Each row is a point. To make a cloud, some directions were put in groups of two or more. Within a group, all points are equally far from the middle, so they leave a hole (a ring in 2 directions, a hollow ball in 3). The other directions are filled evenly. Then the cloud was stretched, turned, moved and blurred a little. How many holes are there, and how many directions does each take, smallest first?

Cloud (22 x 3):
[[ 30.8   9.9   5.1]
 [-11.8  37.4  -4.6]
 [ 20.7 -12.2 -18.9]
 [-18.5 -26.2 -18.9]
 [  3.2  19.5  27.8]
 [  0.0  24.5  25.0]
 [-21.8   8.9 -28.4]
 [ -9.6 -32.5  14.3]
 [  3.2  35.3 -13.8]
 [ 27.0  -9.0  14.2]
 [-27.2   3.3 -26.1]
 [ 15.5  23.3  20.4]
 [ -0.2 -27.1 -20.6]
 [ 11.2   7.4  29.7]
 [-35.7  -4.7 -15.0]
 [ 30.0   4.8  -9.2]
 [ 13.8  33.3  -8.9]
 [-24.3 -25.9  13.2]
 [-20.6 -26.7  15.9]
 [ 21.3   7.3 -22.0]
 [-30.3  -1.2 -23.1]
 [ -7.5  31.4  18.1]]
Holes: 1 (3)

Cloud (30 x 4):
[[ 22.3  -5.3 -19.9  12.8]
 [ 22.7 -20.7  12.4  15.4]
 [-22.1   5.9 -36.1  -1.2]
 [-23.9   9.4  -5.4 -31.4]
 [ 26.6  12.4 -41.8  18.7]
 [-11.4  -3.6 -24.1   5.4]
 [ 33.9  19.5 -42.7  -4.7]
 [ 42.5  -3.5 -53.6 -16.1]
 [  9.6   8.1   6.6 -11.2]
 [  8.8  18.1 -39.3   1.0]
 [ -2.8   9.5 -28.1  -4.6]
 [ 14.9 -12.9   9.3  -1.3]
 [ -8.1   3.3  -0.3  -2.4]
 [ 25.4 -42.1 -24.3 -14.1]
 [-14.3  18.7 -21.9  16.0]
 [-17.9 -24.4 -37.8   6.8]
 [ 42.0 -20.0   6.3   8.4]
 [ 12.9   1.7  -4.1  32.3]
 [ 13.1   2.4 -51.7 -11.0]
 [ 29.9  -6.8  20.4  -0.3]
 [-24.4  10.3 -21.0  -9.2]
 [  6.3   0.6 -11.7  31.4]
 [  8.3 -13.3 -51.0   7.4]
 [  7.8  -7.0 -10.2 -16.2]
 [ 26.7  21.0  -8.4  -4.5]
 [  0.1 -10.7 -14.7 -37.9]
 [ 31.0 -16.7 -15.9 -29.3]
 [  4.7  16.0 -23.0 -14.9]
 [  9.7 -27.2  -8.5   3.4]
 [ 31.8  -2.6 -14.7  -5.0]]
Holes: 0

Cloud (47 x 6):
[[ -3.7  12.2   2.0   7.0  22.5 -49.6]
 [-11.1  13.0 -11.1 -29.7  11.0 -10.4]
 [ -8.1  28.4  22.7  19.4 -16.4 -37.7]
 [-16.0 -32.9 -28.7  23.1   8.2  13.7]
 [ 18.4 -15.6   5.2   3.0 -22.2  17.3]
 [-18.5  -8.5  -8.8 -16.6 -31.8 -23.3]
 [ 19.6 -14.3  -1.3   7.2 -19.3  19.6]
 [-25.3  -2.4   4.0   2.1 -27.2  35.8]
 [ -0.1  -0.1 -33.5   5.8  -4.7 -22.0]
 [  8.8 -21.3  28.7  16.9 -17.6  -4.4]
 [-47.8  17.9   5.3   9.8  16.2 -17.3]
 [-39.5  27.8  -8.1  -4.3   8.4   8.1]
 [ 11.6 -25.3   1.5  -7.1   0.0 -37.9]
 [ -2.6 -27.0  -4.8  -2.1  24.7  42.8]
 [-44.6   7.0  -4.1 -22.3 -11.9  12.4]
 [ 12.3 -33.5 -11.8 -11.7 -10.0 -16.8]
 [ -0.3 -37.9  14.9 -14.9  28.0  19.1]
 [ -1.4   8.2 -26.8  13.2   3.2 -33.2]
 [-24.2  32.3  12.0  13.0  16.4  14.3]
 [-36.7   5.0  33.6  19.4  -3.2   5.4]
 [ -5.5  28.3  33.4  -8.8  -4.4 -33.9]
 [-27.0  -2.6   0.0 -14.6 -37.8 -20.3]
 [-35.7  13.5   7.5  32.4 -14.1  12.0]
 [-22.4  32.5   9.8   5.0  22.6 -36.1]
 [ -0.5   2.9   9.1  -2.3  18.0  39.2]
 [ -3.1  17.2   8.7   4.4  17.6  30.7]
 [ -4.6  27.5  12.6 -26.3 -10.7 -13.4]
 [-12.5  -3.3   0.5  37.1 -13.6  20.8]
 [-15.9  -7.7  24.9  28.3  26.8  19.1]
 [ -5.4  19.1  33.3 -21.6   0.7   2.7]
 [-11.7  -6.1  25.9 -14.1   4.7  35.1]
 [-26.6  33.8   6.6   5.8  12.2  16.1]
 [-10.5 -39.1  20.5  -2.3   1.3  32.7]
 [ -8.4 -44.5  18.3  -5.5  19.0  21.3]
 [ -9.1 -50.3  -0.3  -6.5   2.0  27.6]
 [ -2.2 -37.3   2.3 -15.7  24.5  30.0]
 [-13.6   5.6  -4.4  19.9 -28.8  22.2]
 [-19.0 -23.1  30.5   1.0 -11.0  25.8]
 [  0.4 -11.0  31.2  13.1 -26.9  -5.1]
 [ 15.3 -19.7  14.7  -2.1  34.3 -29.5]
 [-49.7   5.0  21.2  -5.6  -2.5 -16.5]
 [ -0.6 -23.7 -28.1  28.8   3.5 -10.5]
 [ -8.5  -1.2   5.8   4.6  17.4  43.6]
 [  3.1  13.6  35.2  20.0  28.5  -2.0]
 [  7.4  -4.2  -8.3  18.8  18.6 -43.7]
 [-14.9 -25.0   0.8  37.6  14.4  24.5]
 [ -6.9  -5.6  -0.4  10.0 -30.7  28.3]]
Holes: 3 (2, 2, 2)

Cloud (73 x 8):
[[ 38.5  -4.5  21.9  -4.9 -28.7   2.0  10.8 -13.0]
 [  9.0 -21.5   8.7  21.3 -26.6 -25.7  17.7  23.9]
 [-13.9 -27.6   2.0 -28.4   3.2 -17.0  14.4 -26.8]
 [ -8.6 -26.2  10.0  -6.3  45.6 -11.6 -10.2  19.0]
 [ 11.3 -46.6   5.8  -2.0 -13.5 -18.9  14.1  -6.2]
 [ -9.6   4.9  38.1   8.3 -36.2  17.9  -4.8   7.2]
 [  1.6 -12.7 -28.4 -17.1  -8.0   7.4 -26.7 -25.5]
 [  7.8 -24.2  19.4 -12.0   5.6 -28.2 -30.1  -2.3]
 [-13.0 -24.9   5.7   8.7   7.9  36.0 -38.0   9.2]
 [ -0.7 -36.5   3.0 -28.1  35.4  -0.8 -22.3  -9.6]
 [-23.6 -41.9   4.3  17.8  12.0   0.4  13.3 -15.8]
 [  7.7 -23.7  10.9   0.3  14.8 -15.1 -29.8  35.4]
 [-10.5 -38.1  20.5   4.4  -7.7  27.4 -30.3  21.4]
 [  1.3 -24.3 -21.1  11.6  15.8  33.6 -29.6  27.7]
 [-22.5  -4.7 -16.4 -34.3  27.1  21.7 -22.7  18.8]
 [ -8.3 -26.6  28.2  11.7  24.8  -0.3 -31.7  13.3]
 [ -5.1 -24.4  30.5  22.4  -7.5  14.7  25.3  10.9]
 [-19.1   7.0  -1.5 -19.8  27.7  13.0   4.9  -0.7]
 [ 35.0   6.4 -16.0  -1.6 -27.3   5.8   2.8 -14.8]
 [-18.9  13.8 -10.8  27.3 -13.5  -9.2  -7.1  -9.7]
 [ 37.2 -26.2  17.8  19.0 -11.5   8.3  17.0  11.3]
 [  7.1 -13.5  23.1  30.4  -1.7 -14.5  41.4   2.6]
 [-11.2 -28.1  42.4   8.8  16.7  -2.0  21.5  17.8]
 [-13.5 -12.2  13.2 -22.5 -21.5  28.2  -2.2  13.6]
 [ -6.1 -24.0   5.7  31.2 -27.9  -8.4  24.7  -7.3]
 [ 32.0 -12.0  17.8  -8.7 -17.3  20.9   2.6 -27.9]
 [ 27.3 -46.2  29.3  -4.3  -1.5  13.2   3.7 -19.8]
 [ 20.6  -6.1  32.9  18.4  -1.2  -5.7  29.5  40.2]
 [ 21.4   7.1  35.6  25.4   0.1 -34.4  10.6  14.3]
 [-21.4 -41.7 -29.0   9.1  10.5  -6.9 -12.0   6.3]
 [ -2.2  15.8  24.2  19.3 -39.4   9.9  -0.1   9.8]
 [  5.3   3.7 -30.1  14.8   3.6  34.9 -39.7  11.6]
 [ -4.4  17.2  17.3 -12.0  17.6  -2.1 -27.0  -8.1]
 [ -2.5 -15.2 -55.9  25.5   4.9  11.6 -21.6  -2.7]
 [ 19.7 -19.6  17.5   2.1  24.6   7.9  21.9  29.2]
 [ 10.9   5.4  47.5 -10.5 -22.0 -33.4  37.4  20.1]
 [-18.5  -3.4  22.0 -29.7   3.5  23.1  -8.4  15.5]
 [ -8.2  -8.3   0.9  30.9  13.3   5.2  34.1  10.8]
 [ -2.9   9.6  -5.7 -11.0 -14.6 -16.3  41.1  -5.5]
 [ -6.7 -15.3  22.6  22.1   8.1  25.1 -36.3   6.2]
 [ 17.0   0.9  14.8  -9.8  10.5 -21.8 -28.5  -0.5]
 [ 21.0 -21.5  26.7  -6.1  30.0  14.5  -8.4 -26.4]
 [ -2.0  24.1   3.5  18.9 -30.8   6.6  15.8  34.2]
 [ -0.7  -3.0   5.4  -9.8   4.7 -42.6  30.3   3.2]
 [-22.2 -25.2  52.0  20.8 -20.7  -6.1  29.0   5.5]
 [ 26.1   8.2 -33.7 -11.3  -2.7  22.3 -20.9   4.6]
 [ -6.6  17.5  13.3 -12.6  -4.0 -34.0  38.7   6.7]
 [ 23.8   2.6  25.5 -19.9  -6.1   4.7 -11.3  16.6]
 [-39.2 -35.3 -12.4   9.1 -10.6  -5.0  -8.8 -14.3]
 [  7.4 -24.7  38.9 -18.6 -32.6 -25.0  32.0  -8.5]
 [ 14.9 -26.6 -19.7 -27.1  25.5  11.6  -0.1  -1.5]
 [-13.5  34.1 -37.5  25.6  11.1  -5.0  -1.9   4.2]
 [ 17.5 -26.7  16.7  10.9  33.0  12.9 -27.4   7.2]
 [  7.4 -15.5  -1.5  -3.2  34.7 -13.7   4.7 -30.0]
 [ 29.3 -24.9  37.8 -12.1 -20.4  -9.3  -7.8  12.4]
 [ 30.6 -24.4 -18.6  28.0 -16.4  10.0   4.2  18.1]
 [  4.9  -4.0  13.3  31.8  16.9 -25.4  25.5  -0.3]
 [ 12.0  16.7  24.9  -2.9   2.1  23.5 -25.5 -15.4]
 [  5.0  -5.2  10.6  -0.1  13.1 -32.9  35.8  -7.9]
 [ 34.3 -15.4  16.4  -5.1  21.0  10.5 -34.7 -14.8]
 [-14.0 -22.8   6.9   3.9  36.6 -24.1  -3.8  15.1]
 [ 12.1  20.2  53.5  -5.6 -14.9 -23.7  21.6   6.6]
 [  6.9 -43.6   5.4  14.5  19.8  33.3 -16.4  -1.8]
 [  3.6 -33.1 -31.6  23.5 -18.5  18.0  -0.1  -3.1]
 [ -2.4 -16.8  -7.4   1.4 -41.6  16.9  -6.5 -34.0]
 [-24.9 -14.7 -52.6   5.9   3.2  15.1   8.7  -7.0]
 [ 10.7  24.4  10.3   0.8  -0.7 -13.4  43.7  -7.3]
 [-34.1   3.8 -26.7 -21.8  27.3  11.3 -29.5  19.4]
 [  7.5 -19.4   9.8 -17.7  23.1 -18.9 -26.7  41.9]
 [  1.9 -51.8 -14.8 -10.8   5.9 -14.5  11.8   8.8]
 [ -6.4   4.5  33.2  -6.4  -0.8   7.6  21.4 -34.8]
 [ -2.2  47.3  -1.7  16.0  10.4   5.8   8.1  11.5]
 [  9.1 -10.1  21.8  29.9 -32.0 -12.3  17.2  27.7]]
Holes: 2 (2, 4)
